Every row gives one point. To make a cloud, some directions were put in groups of two or more. Within a group, all points are equally far from the middle, so they leave a hole (a ring in 2 directions, a hollow ball in 3). The other directions are filled evenly. Then the cloud was stretched, turned, moved and blurred a little. Count the holes, and give their numbers of directions, smallest first.

Cloud (21 x 3)
[[ 38  10 -19]
 [ 16  -6   7]
 [ 42   9   4]
 [ 37  35   1]
 [  8   4  32]
 [ 44  -2 -21]
 [ 19   6  24]
 [ 11  -4 -15]
 [ 41 -32  11]
 [  5  49 -33]
 [-11 -33  38]
 [ 28  -9  23]
 [ 43 -25 -20]
 [ -4 -15  -7]
 [ 46 -12 -25]
 [ 23  55   0]
 [ 22  -4 -39]
 [ 38 -21 -23]
 [ 60  -7 -18]
 [  9 -30  22]
 [ 42  54 -49]]
Holes: 0

Cloud (30 x 4)
[[ 17 -27 -31   1]
 [-33  22  13  38]
 [-13  -6  15  40]
 [ -5 -26  18  11]
 [-32  -6   9  35]
 [ 19  -1 -26 -38]
 [-20 -24 -23 -39]
 [-16 -10 -48  38]
 [ 31   4  16  46]
 [ 40 -37 -11 -19]
 [ 15 -39 -15 -15]
 [ 37 -11 -18  20]
 [-18  25  18 -16]
 [-16   6 -31  60]
 [-16   4  12 -41]
 [-37 -33 -18  -4]
 [ 14  38 -10   0]
 [  7   4   1 -56]
 [ 15 -36 -23 -12]
 [  3  33 -26  20]
 [  7 -32  23  -5]
 [  0  23 -25  45]
 [ 21  -6  27  38]
 [  3  24  28 -29]
 [-28  46  -8  26]
 [-19 -13 -29  53]
 [ 18 -21 -34  -6]
 [ -5 -37 -23  11]
 [ 14  17 -24 -32]
 [-44  18  11   3]]
Holes: 1 (3)

Cloud (47 x 6)
[[-21  32   4  10 -17  20]
 [ 18  20  32   7  -5 -14]
 [  7  38 -14  60 -31 -20]
 [ 43   9 -38  36 -24  -3]
 [-10   0 -30  10   5 -11]
 [  9  54  -8  -6 -35  13]
 [ 28  32   3  26   5  25]
 [ -9  12 -11  37   2 -12]
 [-15   3 -18  30 -47 -14]
 [-17  10 -40  25   3  36]
 [ 19  -8 -24  21 -10  -6]
 [ -1  27  16  21   5   7]
 [-37  10  14   6 -24 -16]
 [-35 -18   1   8  10  26]
 [-21   0  18  40 -43 -34]
 [-17  25   6  36  17 -49]
 [  2  13  16  17  39   3]
 [-29  -9  -4 -11  -6   7]
 [  6  44 -20   7  -4  -4]
 [-24  49   1  26 -18   7]
 [ 38  22   9  27 -24  17]
 [ 10  21  -8   9  40  19]
 [-12  32 -25 -11 -41  -7]
 [ 33  28 -19   2 -17  17]
 [ -1  13  22  26 -16 -28]
 [ -7 -13  30  10  24   8]
 [-20  25  20  -8 -13 -14]
 [-39   8  32  -5   0  -6]
 [ -3 -17  36  22  15  11]
 [-33  -1  -9   0  39   8]
 [ 10  41  -7  38 -28 -25]
 [  6  -2  -3  22  41   7]
 [-15 -17  14  19  -4 -20]
 [ 32  57  -4  34  -9 -21]
 [ -8  41  21  17   2   6]
 [-38 -26 -20 -16  -8 -10]
 [ 24  -5  -4   5  11  -1]
 [-24 -27 -14 -24  23  18]
 [-21  20 -24  -8   5 -12]
 [-29   6 -38   0  17  20]
 [-18   1  33  20 -29 -22]
 [ 20  28  21   0   5 -13]
 [-19  31 -19   4   3  40]
 [ 11   2   6  -4   2  -1]
 [ 13  16 -12   2 -26  26]
 [ 12  -4   4 -18  27   5]
 [-45  -7   5  19 -33 -13]]
Holes: 0
